Each row is a point. The points of each table are mixes of a few directions, plus a little noise. How many directions does each table use, and how many do they share? Where both have some left over, give the other angles between the two spaces (their principal angles), to ten degrees, smallest first.
(in the rows, 128 means zero)

First:
[[181 122 147]
 [ 32 138  94]
 [165 124 141]
 [157 125 138]
 [ 18 139  89]
 [164 124 141]
 [179 123 146]]
Second, 7 rows:
[[ 89  59 210]
 [ 86 150  90]
 [119 164  80]
 [136 108 156]
 [179 165  89]
 [199 121 152]
 [ 89 127 120]]
Directions: first 1, second 2, shared 1

First (8 x 6):
[[152 116 167 153 113 148]
 [ 93 165 145 139  71 168]
 [148 105 103 109 180  89]
 [ 49 128  11  84 142  92]
 [196 141 183 117 180 107]
 [ 83 145  89 113 111 128]
 [191 122 234 176  99 174]
 [110  99  94 132 124 122]]
Second, 9 rows:
[[146 142 121 146 129 124]
 [224 201  94 224 137 109]
 [100 107 137 102 125 133]
 [160 152 117 159 132 122]
 [ 48  66 156  48 120 142]
 [207 188 100 206 136 113]
 [117 119 131 118 127 130]
 [ 39  60 160  39 119 145]
 [112 116 135 111 126 131]]
Directions: first 3, second 1, shared 0; angles 70

First (10 x 9):
[[132  67 106   7 147  15  82 160  12]
 [144  64 116 103 154 170  87 164  65]
 [125 148 115 153 145 158 132 129 138]
 [113 185 101 125 148  78 156 118 139]
 [122 149 176 176  69 147 156  93 205]
 [ 93 163 131 130 113  98 114 120 120]
 [113 141 149 172 104 177 124 115 160]
 [167 103 139 162 128 192 155 126 173]
 [139 122 117 127 144 136 135 135 126]
 [131 137 127 122 126 107 141 123 137]]
Second (10 x 9):
[[ 46 165 184 142 105 108 107  90 122]
 [184  62 155 119 108 156 151 130 153]
 [150 168  93 123 137  77 169 125 158]
 [ 92 117 216 115  68  81 138  81 149]
 [151  81 156 133 117 171 132 128 139]
 [112 191  22 146 201 149  95 172  82]
 [ 98 131 146 126 119 123 108 121 112]
 [145 119 143 125 115 117 152 118 152]
 [152  88 107  86 120 107  98 155  84]
 [149 156  56 164 190 191 131 160 128]]
Directions: first 4, second 4, shared 3; angles 30

First (11 x 12):
[[117 132 135 144 128 117 120 130 129 128 125 124]
 [ 77 140 159 214 135  69  87 133 126 122 107 110]
 [176 115  98  46 122 184 166 121 132 132 148 144]
 [138 125 122 113 126 138 136 127 128 128 132 131]
 [107 133 140 164 131 103 112 131 128 125 118 121]
 [ 57 145 173 249 137  45  71 138 125 120  97 103]
 [125 129 132 136 128 120 123 130 127 127 126 126]
 [176 117  99  46 121 185 167 121 131 133 150 143]
 [114 133 137 152 132 111 115 130 127 125 122 124]
 [147 124 113  92 125 150 145 125 129 129 137 134]
 [174 117 100  49 123 182 163 122 131 132 148 143]]
Second (9 x 12):
[[123  98 142 160  94 104 170 156 101 137 134 166]
 [145  93 153 152  76  80 165 155  92 120 147 138]
 [145 142 118 101 191 178  88 127 165 129 139  55]
 [116 124 133 171  73 131 144 131 146 126 105 152]
 [132 124 120 109 186 144 132 143 122 139 157  95]
 [152 114 154  97 102  80 104 119  82 120 113 181]
 [125 145 115 118 170 181  96 121 168 137 116 102]
 [ 97 162 105 159  81 116 152 100 153 107 121 118]
 [119 152 111  85 178 138  99 102 122 135 121 144]]
Directions: first 1, second 5, shared 0; angles 70

First:
[[111 129 115 129  88 134 152 155 170 138 106 107 131 143  75 121 123 112]
 [142 142 127 150 117 131 102 182 151 131 131 105  73 180  72 104 130 169]
 [142 105  83 113 173 127 154 201 163  90 170 120 168 131 141 142 123  98]
 [117  98 156 130  90 119 125  10 113 161 103 121 185  95 179 170 122 105]
 [133 144 122 140 153 113  95 122 100 121 173 173 147  93 128 124 100 100]
 [102 158 129 125 141 129 117 107  89 136 138 187 139 105 125 131 121 102]
 [154 119 143 114 129 134 157 147 131 108  96  84  76 123 148  91 150 175]
 [124 128 148 124 133 138 122 101 107 140 107 126 106 154 155 141 155 163]]
Second, 8 rows:
[[128 128 128 128 128 128 128 128 128 128 128 128 128 128 128 127 128 128]
 [135 125 134 134 114 120 123 115 130 130 127 121 130 109 123 118 116 123]
 [139 124 137 139 104 115 120 107 131 131 127 116 131  98 119 111 108 119]
 [108 136 111 109 171 151 142 167 121 123 130 150 122 184 145 158 166 144]
 [160 116 154 158  62  93 108  67 139 136 125  95 137  43 102  81  70 104]
 [124 129 125 124 137 132 131 136 127 127 129 133 127 140 132 134 136 131]
 [147 121 145 146  87 107 115  91 134 133 126 107 134  76 112  99  93 113]
 [ 82 145  91  85 222 178 157 214 114 116 133 176 115 249 165 195 210 162]]
Directions: first 6, second 1, shared 1

First (10 x 24):
[[110 148 168 153  88 168 163 128 134 134 132 140 123 112 115 129 122 101
  138 126 142 158 100 112]
 [199 129 128 114  87 168  61  89 117 108  77  68 153 152 113 103 122 146
  136  90 136 104 205 175]
 [214 113 138 116  94 112 132 144 165 115 110 160 148 126 113 150 114 134
  119 146  98 119 121 155]
 [116 170  90 139  90 148  98 138 208 224 127 177 108 165 107 156 123 149
  144  91 149 176 191 138]
 [ 78 101 130 114 196 125 150 120 127 170 133  84 122  94 151 127 159 122
  164 103 159 142 120 106]
 [ 69 146  80 112 141  96 105 112  41  61 205 109  88 135 150  79  88 132
   74 186 126  88 123 104]
 [218 106 141 111 102 121 130 138 166 126 100 141 153 120 114 148 122 134
  132 132 106 121 131 158]
 [149  71 110  91 216  95 101 116 116 130  94  64 152 121 153 124 164 152
  151  98 129  94 155 146]
 [ 86 119 156 138 152 118 178 135  91  95 152 129 122  98 142 121 132 101
  123 158 124 126  61  95]
 [ 44 176 139 193 117 127 160 162 115 115 154 210 110 158 122 141 131 107
  102 150 110 153  72  87]]
Second, 8 rows:
[[145 119 140 241 106 152 104  94 128 117  99 169 119 200 173  82 143 235
   91  48 205 140 170 179]
 [176 132 136 229 218 141 159 139 131 135  56 135  91 225 166 118 189 229
  171 147 115 249 148 124]
 [120 125 116  91 117 120 119 130 122 130 153 113 129  94 113 143 117  95
  122 135 118  97 113 123]
 [115 133 146 123  99 132 133 124 141 120 123 147 149 131 130 110 110 118
  121 117 142 119 139 131]
 [101 146 164  82  93 130 159 137 158 118 115 153 173 121 117 108  91  71
  143 148 119 130 138 108]
 [123 128 116  88 132 118 128 137 122 133 147 109 126  95 111 148 123  93
  133 150 105 112 110 115]
 [131 116  99 116 128 121 101 124 106 134 161 104 109  96 119 151 133 124
  110 121 128  92 111 136]
 [116 125 104  52 128 111 120 140 115 136 171  93 126  62  97 166 117  60
  131 159  92  86  95 109]]
Directions: first 6, second 3, shared 0; angles 50, 60, 60

First:
[[130 181 152  84 166 129 116 125 118 156 149 126 104 102 137  81 116 128
  134 105 126 151 143 149 130 100 160 137 149 126 129 125]
 [ 96  75  82 191  96 120 142 175 113  99  71 149 192 164 120 159 133 150
  130 148 140  87 100 103 109 182  77 138 123 134 136 125]
 [ 86 142 144 135 150  79 111 111 147  95 130  62 142 131 146 111 139  80
  137 178 181 100 111 129 148 109 150  64 118  76  68  89]
 [172  79 120 146  79 147 145  95 151 116 142 135 105 141 110 193 144 123
  115 135 103 133 133 110 132 136 106 128  97 146 138 151]
 [136 101 116 158 101 116 141 112 149  96 124  91 123 146 124 178 155 106
  114 166 148 113 118 115 136 129 107  95 112 122 105 133]
 [120 186 133 102 168 129 129 153 106 154 124 121 115 110 141  85 125 141
  126 111 138 145 138 152 121 110 141 143 169 135 134 134]
 [148 102 147  90 121 180 108 130 107 185 148 249 145 110 109  90  75 181
  155  44  42 154 148 125 112 159 150 207 110 157 201 133]
 [135 160 132 119 143 120 135 121 132 127 135  91  99 121 136 127 141 116
  118 139 148 138 134 139 132 103 134 111 146 127 112 135]]
Second:
[[103 155  84 166 137  94 154 177  97 119  76 103 158 138 131 141 152 138
  114 153 155 121 106 127 118 135 102 127 166 120 108 154]
 [118 167  79  88 103 115 103 173 132 207  84 201 232  53 109 158  65 227
   51  98  93 128 103 113 160 155 157 160 153  74 192 141]
 [146 140 105 131 116 149 145 154 153 119 106  90 103 131 138 164 139 142
   84 150 177 113 131 138 126 129  88 117 160 158 144 127]
 [146 138 137 141 144 125 153 115  99 122 143 117  82 145 126 119 162 100
  158 121 110 160 141 136 112 107 123 141 134 151 108 165]
 [130 111 136 143 122 124 134 109 143  99 136  93 109 147 131 141 147  97
  133 152 148 118 127 125 130 120 119 102 114 129 105 120]
 [134 116 144 104 113 119 104  92 146 144 153 151 146 103 117 135 107 126
  124 119  96 135 126 116 150 125 162 120  93  94 129 120]
 [137  59 154 152 119 166 132 111 109 107 151 177 107 173 120 103 132 108
  192 100  88 131 145 120  95 154 111 162  92 174 138 123]
 [110 137 185  97 170 133 100  93 145 107 171  92  86 136 150  62 121  79
  166 132 159 120 145 146 129 100 159  94 112 125  97  74]]
Directions: first 4, second 6, shared 4

First, 9 rows:
[[146 193 160   8  58 177  62 229  63 211 123 205 192 114 170 249 137 233
  103 111 138  44  96  92 124 145 154 217 156 156 153 116]
 [140 171 150  49  82 160  85 195  85 183 124 179 170 119 156 208 134 197
  111 117 134  72 107 104 125 139 145 187 147 146 144 120]
 [122 108 118 164 149 113 148  98 148 103 130 105 109 132 115  92 125  96
  136 133 125 153 138 139 129 123 120 101 119 120 121 132]
 [121 104 116 172 153 110 152  91 152  98 130 100 105 133 113  84 125  90
  137 134 125 159 140 141 129 122 119  96 118 118 119 133]
 [126 122 125 139 134 124 134 119 134 121 128 121 122 129 124 117 127 119
  130 130 127 136 131 131 128 126 126 120 125 126 126 129]
 [136 155 142  78  99 148 101 170 101 163 126 160 155 122 146 179 132 172
  118 121 132  93 115 113 126 135 139 165 140 140 138 123]
 [121 102 115 176 156 108 154  87 154  94 130  97 102 134 111  79 124  86
  138 135 124 162 141 142 130 121 118  92 117 117 118 133]
 [114  78 103 219 181  91 178  51 177  65 132  70  80 139  96  36 121  48
  147 141 121 192 152 155 131 115 108  61 107 107 109 137]
 [125 117 123 148 139 120 139 112 139 114 129 115 118 130 121 108 127 111
  132 131 126 142 133 134 129 125 124 113 123 123 124 130]]
Second, 8 rows:
[[140 126 107  97 133 137  59 170  94  85 141  71 145  10 173 187 145  85
   82  89 110  84  71  98 158 121 124 129 142 167  92  56]
 [143 156 200 134 179  90 126 146 147 189  99 124  71 117 157 101 164 151
  103 184 161  69  93  60  83  92 155 160 104 170 129  72]
 [116 101 111 178 142 115 174  77 156 103 133 122 110 175  96  71 111 101
  158 135 127 182 165 161 129 128 116  94 118  99 133 164]
 [133 159 141  71  82 157 113 168  98 176 127 189 165 155 135 178 123 192
  131 121 133 105 134 129 124 146 139 172 143 125 151 150]
 [113  80  50 165 122 139 127  87 126  26 158  71 148  92 107 121 106  45
  135  75  89 191 142 182 177 145  95  64 138 104  99 142]
 [138 163 166  83 105 141 123 160 114 196 116 187 143 163 136 158 131 198
  130 145 144  95 129 106 105 131 144 178 133 132 153 140]
 [122 119 115 135 119 133 137 113 131 114 133 129 135 143 115 121 118 122
  137 121 123 148 143 145 135 134 123 116 131 114 130 148]
 [122 119 133 159 140 113 162 100 152 133 119 135 109 170 108  85 125 127
  145 149 134 152 151 141 113 126 126 118 115 111 137 150]]
Directions: first 1, second 3, shared 1

First:
[[117 107 127 133 137 131 135 129 103 167 144 116 101 112 139 122 129 110
  111 127 154 129 147 119 119 116 130 141 131 166 119 143]
 [150 169 131 117 114 121 114 124 176  52  96 150 182 157 109 140 126 161
  162 129  76 128  90 144 146 151 123 103 123  57 147 103]
 [125 121 128 130 131 129 130 129 121 140 132 124 119 124 131 125 129 123
  124 127 136 129 132 126 124 124 130 131 130 139 125 132]
 [125 122 127 130 131 128 130 129 120 140 134 124 120 123 130 126 130 123
  123 127 137 128 135 125 125 124 129 132 129 139 125 132]
 [127 123 128 129 130 129 129 129 122 137 133 126 122 123 131 128 130 124
  125 128 134 128 133 126 124 126 128 130 128 136 126 131]
 [ 93  61 123 146 153 139 149 134  52 249 180  94  44  83 160 110 131  73
   75 125 210 128 188 103 101  92 135 166 136 241  98 168]
 [144 161 130 119 115 123 119 126 165  70 103 145 168 150 114 137 126 154
  152 129  88 128  99 140 142 145 124 109 124  73 142 109]
 [140 151 131 121 120 125 121 126 155  86 110 140 156 144 118 134 127 147
  146 130 100 128 107 136 138 140 126 115 125  88 139 114]
 [121 116 127 131 132 131 131 129 113 151 138 122 111 119 134 125 129 118
  117 127 143 129 140 123 123 121 130 135 130 149 123 135]
 [138 150 129 123 120 125 121 126 152  89 111 138 155 141 117 134 128 146
  145 130 102 127 108 135 137 139 125 117 124  92 137 116]]
Second, 9 rows:
[[111  96 126 136 139 132 138 131  92 186 152 111  88 105 144 119 129 102
  102 127 167 129 158 116 115 110 132 147 131 182 114 147]
 [126 124 128 130 129 129 130 129 123 136 131 125 122 125 130 126 128 124
  125 128 133 128 132 125 125 125 129 132 128 136 126 131]
 [116 105 126 135 136 131 135 131 102 169 146 116  99 112 139 122 129 110
  110 127 156 128 148 119 118 115 131 141 130 166 119 142]
 [137 146 129 123 121 125 121 127 147  97 115 137 150 141 119 133 127 142
  142 129 105 128 112 134 134 137 126 118 126  97 136 118]
 [147 168 131 117 113 121 116 124 172  58  98 148 178 156 109 139 126 159
  160 130  80 128  92 143 145 149 124 106 124  61 146 103]
 [133 140 130 125 123 126 124 127 142 106 119 134 143 136 124 131 128 137
  137 128 113 128 117 133 133 134 126 121 127 108 132 121]
 [110  92 126 138 141 134 140 132  88 192 155 110  83 103 146 118 129  99
   99 127 171 128 161 115 113 109 132 148 132 187 113 150]
 [116 102 126 135 136 133 137 129 100 174 147 115  96 111 139 121 129 107
  108 127 159 128 150 119 117 115 131 143 131 171 117 143]
 [154 179 131 114 109 120 112 124 186  34  89 155 193 163 104 142 126 169
  168 130  65 128  82 147 150 156 122  99 123  40 151  96]]
Directions: first 1, second 1, shared 1

First:
[[153 107 166  98 100 115 141 164 119 166 112  75 146 130 123 189 110 131
  112 148  86 135 122 136 112 110 111 101 137 119 156 122]
 [124 156  49 146 156 125  59 119  87  51 156 227 152 140 101  77 147 164
  168  69 238  82 159 119 115 141 112 176  97 167 102 110]
 [144 127 112 115 121 116  98 150  97 113 132 145 156 135 109 146 124 151
  139 109 159 107 141 128 108 121 105 134 116 144 134 114]
 [147 124 119 111 119 116 101 155  98 119 129 136 157 135 110 154 122 151
  135 113 150 110 140 129 107 118 104 130 118 141 138 113]
 [ 92 147 112 168 158 149 149  74 166 113 137 154  84 119 152  59 147 100
  130 131 131 144 120 123 163 151 166 144 133 120  99 147]
 [ 62 141 165 188 161 174 226  32 235 162 123  96  24 102 196  39 148  45
   99 185  43 198  86 124 205 160 215 118 163  79  94 180]
 [111 119 178 137 124 143 191 104 181 177 113  69  84 115 162 127 125  85
   99 175  48 172 100 131 158 132 161 101 155  95 131 153]
 [195 105 122  62  85  86  59 224  38 124 122 122 221 148  72 234 102 195
  141  95 169  78 158 136  59  92  50 119 106 161 170  84]]
Second (9 x 32):
[[ 88 129 158 169 134 171 187  96 208 153 137  93  62  88 157  74 156  80
  103 195  53 154 105 133 185 135 186 129 154  90 120 150]
 [ 93 137 146 161 147 151 178  76 184 142 126 114  73 115 164  79 140  85
  113 154  87 165 107 124 168 146 174 123 146 104 110 156]
 [192 107 113  74  78 105  43 249  51 109 143 129 220 120  52 218 125 204
  143 121 168  50 168 142  71  82  57 139 104 157 178  69]
 [ 97 129 148 158 137 155 172  95 185 145 132 109  79 104 154  86 144  92
  112 169  79 152 110 130 169 138 170 126 146 100 118 148]
 [174 130  85  80 133  67  61 145  26  96 111 183 207 195 106 186  89 182
  162  25 233 108 152 117  56 129  58 124  95 180 128 109]
 [116 133 130 138 140 129 144 100 140 130 122 132 111 135 145 112 126 114
  127 123 125 145 120 124 137 140 140 125 132 125 116 140]
 [180 114 107  82  97  98  55 211  51 108 133 143 208 140  73 203 118 192
  145  98 181  71 160 134  73  98  64 135 104 161 159  85]
 [121 141 116 128 155 107 134  78 115 122 113 155 122 165 153 113 109 120
  138  81 160 156 120 115 121 152 128 122 123 138 105 146]
 [ 95 129 153 162 131 165 176 103 196 148 134  97  73  91 149  84 152  88
  107 186  65 149 109 132 176 132 176 128 149  97 122 145]]
Directions: first 2, second 2, shared 1; angles 60

First (9 x 32):
[[189 122 155 138 105  85  88 141 117 122 128  89 102 115  95 139 131 114
  131 133 124 161 147 104 132 109 110 117 136 128 168 108]
 [ 66 133 102 118 149 171 168 115 139 132 129 167 154 140 161 116 124 144
  126 123 134  94 108 152 123 148 147 138 120 128  87 150]
 [158 125 140 133 117 106 107 136 122 127 128 109 115 121 112 134 127 120
  129 131 126 144 138 116 130 119 119 123 132 129 151 119]
 [  7 142  75 108 169 213 207 102 153 137 127 204 180 152 192 105 121 160
  123 119 140  62  88 178 119 165 163 149 113 128  45 170]
 [157 125 139 133 116 106 108 135 121 125 129 109 116 122 112 134 131 118
  128 131 125 145 137 116 130 119 118 123 132 130 149 118]
 [111 130 119 125 136 140 139 124 132 129 126 139 135 131 137 125 127 134
  127 128 129 118 123 135 125 132 133 132 126 126 116 135]
 [179 123 150 135 109  90  94 140 117 124 128  94 106 117 100 137 131 115
  129 133 123 156 144 109 132 110 112 119 134 128 164 110]
 [149 125 139 132 119 111 113 133 124 126 129 116 118 125 117 132 130 122
  129 130 125 140 136 121 130 120 122 123 131 129 143 121]
 [130 128 129 128 127 127 126 128 127 128 128 127 129 127 127 127 127 129
  128 129 128 129 129 125 128 126 128 126 129 128 129 126]]
Second, 10 rows:
[[153 163 165 129 135 100 137 141 110 145 141 135 138 117 104 116 123 129
  121 146 114 132 114 139 108 123 112 103  90 109 145 122]
 [ 96 104 104 104 117 159 121 129 153 140 144  93 140 113 127 167 122 120
  153  95 154  94 135 111 147 143 147 133 145 134  66 136]
 [114 104 114 100 132 136 115 113 152 116 100 108 170 135 119 154 142  84
  171 161 147 101 122  99 119 100 109  98 140 145  96 117]
 [120 102  75 147 108 140 114  85 160 101  83 102 151 137 147 143 159 111
  149 121 154 101 130 113 134 104 131 153 153 152 107 107]
 [136 136 121 134  98 148 163 139 117 118 163 127 117 108 137 134 114 161
  108 108 136 126 129 123 151 137 145 159 122 120 127 139]
 [116 131 137 159 169  82  73 114 128 174 101 138  80 151 133  94 150 129
  106  79 101 159 147 181 119 159 144 125 141 120 147 121]
 [157 124 156 114 123  95 177 134  98 115 145 157 110 142 130 110 143 132
  100 147 107 165 143 118 130 116 119 103 129 112 179 138]
 [145 143 154 121 123 112 159 146 106 136 160 141 115 116 120 122 122 145
  105 123 116 142 131 131 132 136 131 120 112 108 147 140]
 [134 136 117 149 146 145  98 117 134  94  87 144 147 148 137 110 115 115
  146 185 129 131 104 130 104 104 103 138 127 151 152 112]
 [111 136 132 126 134 162 123 158 123 139 158 132 112 114 130 129  90 151
  123 115 128 130 124 135 141 157 140 148 123 126 114 148]]
Directions: first 1, second 6, shared 0; angles 60

First:
[[ 58  88 112 220 146 121 178 104 220  61 153 162 159 126  92 196 149  95
  139 123 150  83 100 121  92 140  69 173  77 127 118  65]
 [140 127 132 134 112 108 133 116 131 128 140 101 114 149 139 146 104 129
  146 148 142  89 118 101 151 154  71 137 123 147 117 133]
 [121 137 119 139 145 124 153 132 131 118 109 139 138 125 107 128 155 118
  116 105 120 149 119 144 115 127 159 114 145 122 117 111]
 [143 124 119 107 125 134  94 121 119 132 142 138 126 107 133 114 111 138
  134 136 125 148 145 118 121 109 121 129 125 136 142 145]
 [145 138 143 119 131 127 103 137 113 133 113 139 124 134 150 109 111 145
  108 137 144 118 144 130 132 125 129 136 122 109 149 145]
 [150 138 125 131 129 106 121 117 125 117 122 129 123 133 132 129 108 135
  127 135 145 115 130 109 134 139  90 132 130 135 131 136]
 [144 153 111  80 144 148 133 147  81 157 101 132 131  98 100  84 174 125
  115  84  79 224 133 166 113  95 241  71 187 128 117 134]
 [109 110 127 133 127 145 116 127 144 125 145 141 135 116 128 132 128 126
  132 132 126 130 134 130 116 113 129 141 107 123 138 124]
 [133 128 131  96 111 145 119 136 105 161 140 103 117 126 136 116 130 130
  142 132 107 145 130 133 141 121 155 112 140 137 122 142]
 [114 129 156 133 118 134 144 147 124 146 119 105 120 160 148 133 132 128
  120 137 133  92 121 141 149 146 141 134 120 111 123 126]
 [151 137 132 118 121 115 115 124 114 132 126 119 118 136 141 122 107 138
  129 140 139 115 133 114 142 137 103 129 131 134 132 144]]
Second (10 x 32):
[[123 114 117 104 124 139 106 126 112 133 144 132 133 106 132 113 128 136
  130 123 124 135 128 123 118  98 141 122 134 132 136 130]
 [139 148 140 114 159 132 126 143 111 159 109 142 128 124 137 116 116 141
  101 131 158 137 143 139 129 109 145 139 124 120 131 142]
 [143 160 148 146 154 109 159 137 130 145  96 126 119 153 130 142 118 131
  107 137 159 117 132 135 147 155 115 141 125 125 116 135]
 [112  90  99  95  95 146  93 113 111 119 171 117 139  95 128 109 134 130
  154 117 100 130 114 110 110  91 136 108 142 142 135 123]
 [130 127 122 104 132 127 123 128 106 145 137 117 128 120 136 120 121 137
  129 128 141 121 120 118 129 110 126 124 139 139 123 133]
 [136 149 150 145 159 137 128 145 143 135  97 165 128 129 127 122 127 132
   98 132 141 156 160 156 122 130 153 146 107 102 145 137]
 [109  81  88  84  82 141  92 107 102 116 186 101 139  95 131 109 135 130
  168 114  97 116  98  96 112  89 124 100 150 155 128 120]
 [125 143 161 249 112 101 189 121 226  53  89 141 112 194  94 190 153  82
  140 141  87 130 139 155 149 248  95 142  91 102 125  97]
 [131 127 124 116 127 126 127 126 116 136 134 117 128 125 130 125 125 133
  129 127 134 120 121 121 130 120 123 125 135 137 122 130]
 [134 137 132 125 137 120 137 130 121 139 122 121 125 134 132 131 122 129
  122 130 141 119 125 127 136 131 121 130 132 132 122 133]]
Directions: first 5, second 3, shared 1; angles 40, 50
